Each row of a before or after table is a point. One or more steps were done to the points. Then noise was added and the rows were shuffled. The steps act on how far a point lies along the listed directions, d1 being the first. Write out the steps. A step turns or swaps two directions, mirrors them in a line or flattens them onto one, adds a multiple of one to another, or multiplies one. Angles are multiples of 10 degrees, from the lower direction toward the higher: turns from -170 to 170, lines from 10 to 170 but not 90. Use the fewest steps. Two steps may share a direction if one is a turn and the other turns, adds or multiplies; they go together, in the order done. Otherwise the lowest direction goes first.

Directions:
(1): [-28.8   4.7  -0.5]
(2): [ -1.3 -11.0 -27.0]
(3): [ -4.5 -26.6  11.1]
Before:
[[-12.3   3.8  -1.2]
 [  1.7   2.0   3.2]
 [ -3.4  -1.1  -0.2]
 [ -0.9   0.1   0.3]
 [  2.4  -1.1   1.2]
 [ -6.8   5.0  -3.0]
 [  4.9  -3.9   9.8]
 [ -2.5  -3.1  -2.7]
 [ -3.8   4.7  -2.4]]
After:
[[ -0.1 -12.0   4.6]
 [  3.2  -8.2   2.0]
 [ -5.2   9.2   5.0]
 [ -0.6   2.8  -0.3]
 [ -0.3  -0.8   0.7]
 [  3.8  -5.1   1.2]
 [ -2.5  -3.0  -2.8]
 [  1.1   2.6   3.0]
 [ -1.9  -3.0   0.6]]
Steps: swap d1 and d3

Directions:
(1): [-25.0  -0.9 -22.5  -1.9]
(2): [-16.2  17.2  15.8  18.1]
Before, 13 rows:
[[  0.7   3.9   3.0   2.0]
 [ -2.0   2.4   2.6   0.4]
 [  1.0   0.9  -1.4   0.6]
 [  5.8  -0.8   8.5   0.2]
 [  0.2   3.7   5.1   3.3]
 [ -0.3   3.9   4.4   2.8]
 [ -2.8   0.5   4.7   3.2]
 [ -3.2  -2.9  -3.8  -1.6]
 [ -0.6   1.3  -2.6  -1.8]
 [ -0.4   4.2   8.6   2.9]
 [ -2.0  -8.2 -15.6  -7.2]
 [ -0.1   3.0   5.4   0.4]
 [ -4.1  -2.7  -5.5  -3.2]]
After:
[[  0.9   3.4   4.8   2.9]
 [  6.8  -1.9   7.5  -1.0]
 [  1.3   3.4   5.5   3.0]
 [  1.2   3.9   3.3   1.5]
 [  0.8   2.1   5.8   0.1]
 [  0.9   0.9  -1.4   0.6]
 [ -0.9   1.6  -2.3  -1.2]
 [ -4.8  -2.0  -4.9  -2.6]
 [ -4.7  -7.5 -15.9  -6.1]
 [ -3.5  -2.6  -3.6  -1.0]
 [ -2.3   0.7   4.8   3.6]
 [ -1.2   2.5   3.2   0.3]
 [  1.2   3.3   9.5   2.7]]
Steps: turn d1 and d2 by 10 degrees
